Rows are points. Before rounding, the points of a table are all equally far from one centre. They may lie mostly on one side of it. Where is the centre, to within rounding?
In the rows, zero is written as 128.

Points (10 x 3):
[[163 142  79]
 [125  82 128]
 [146  89 119]
 [138 221 105]
 [155 218 116]
 [179 116 149]
 [151 134 200]
 [150 195  82]
 [150 188 197]
 [ 52 185 158]]
Centre: [117 156 137]

Points (14 x 8):
[[140  65  88 155  57  72 141 150]
 [186 130  83 108 118 104  97 164]
 [143 124 102 134  62 192 140 141]
 [109 153   7 163 111 112 115 147]
 [159 117  69 151  93  76  82 179]
 [140  94  72 143  95 128 202 143]
 [164 129  69 222  76 113 101 127]
 [166  84 130 131  51  74 122 113]
 [ 77 109 100  97  92 129 111 165]
 [ 78 100  82 197 113 128 155 110]
 [149 130 111 158  64 124 195  76]
 [182 135  94 190  94  89  72 122]
 [ 60  90  85 161  75 101  87 116]
 [138  84  27 142  95  76 126 159]]
Centre: [130 131  82 142  87 112 125 115]

Points (14 x 11):
[[153 202  84 134 104  94 200  86 140 179 158]
 [105 156  61 103 110  89 178  19 109 149 132]
 [140 156 101 144 113  69 190  21 135 133 154]
 [ 93 227  69  91 112 126 146 138 126 118 155]
 [ 89 220  92 124 130  88 181  38 112 137 135]
 [115 204 106 105 114 103 189  78 100 177 112]
 [ 67 210 119 117 134  97 138  63 129 124 167]
 [ 98 188 105 142 151  81 163  31 125 101 115]
 [ 79 195 102 148 109  97 188 124  98 137 147]
 [118 218  79  60 114  69 162  97 145  75 177]
 [108 234  70  95 126  69 183  61 118 138 140]
 [123 168 128  89 121  66 211  35 107 105 128]
 [ 91 198 108  81  98  55 173  69 112  68 134]
 [ 84 201 144 111  77  85 197  51 155 104 130]]
Centre: [121 167  91 104 113 113 175  87 144 109 141]

Points (23 x 18):
[[207 188 179 104 152 166 159 139 179 120 179  88 154 187 139 124 122 136]
 [217 187 151 129 168 136 113 141  98 143 135 130 141 183 127 173 132  37]
 [212 204 118  96 119 141 130 107 198 137 184 105 104 186 105 183  78  91]
 [195 180  56 134 153 109 104 101 145 159 198  24 171 178 112 184 128  78]
 [145 199 149 156 153 140 166 156 165 188 148 107 118 144 159 167 134 117]
 [178 217 120  83 182 116 134  59 168 156 126  78 154 218 117 173  91 109]
 [204 201 156 134 156 137 181 132 184 137 176 118 119 168 168 165 133  97]
 [180 202 169  66 144 117 126 117 168 185 232  64 120 187 113 156  47  61]
 [203 220 117  89 197 151 114 107 153 106 162 115 189 170 102 145 138  62]
 [203 221  99 152 163 187 104 116 145 140 161  78 173 197 102 148  76  39]
 [214 244 122  95 160 129 143 131 109 122 184  32 154 154  94 128  79  99]
 [216 215 158 120 148 165 166  92 151 187 153  66 167 155 100 144 107 129]
 [219 180 195 106 177 134 173 104 146 161 177 125 168 134 126 132 117 124]
 [222 225 160 107 135 110 164 108 169 177 154 119 125 185 122 162  67 112]
 [226 178 137 137 211 105 144 134 180 114 145  99 167 154 163 114  48  46]
 [183 242 123 130 124 135 110 143 187 122 174 110 167 174  78 158 109 114]
 [224 186  93  93 152 125 172 145 196 160 203 110 146 183 118 111 101  55]
 [216 197 129  74 160 159 145 149 130 170 217  69 128 206 134 163  74  78]
 [232 197  86 100 140 120 142 139 120 158 183  84 159 195 135 185 116 122]
 [203 181 156 157 186  87 130 168 176 171 172 146 138 161 134 150 134  98]
 [180 220 165 141 183 173 165  95 158 174 171  75 112 196 131 162  76  54]
 [230 201 125 134 182 159 109 135 181 100 158 108 112 161 116 130  81 116]
 [235 201 121 110 147 161 138  87 142 160 160  90 143 173 105 186  66 127]]
Centre: [162 171 131 121 150 115 116 110 143 151 171  84 152 158 136 128  92  80]
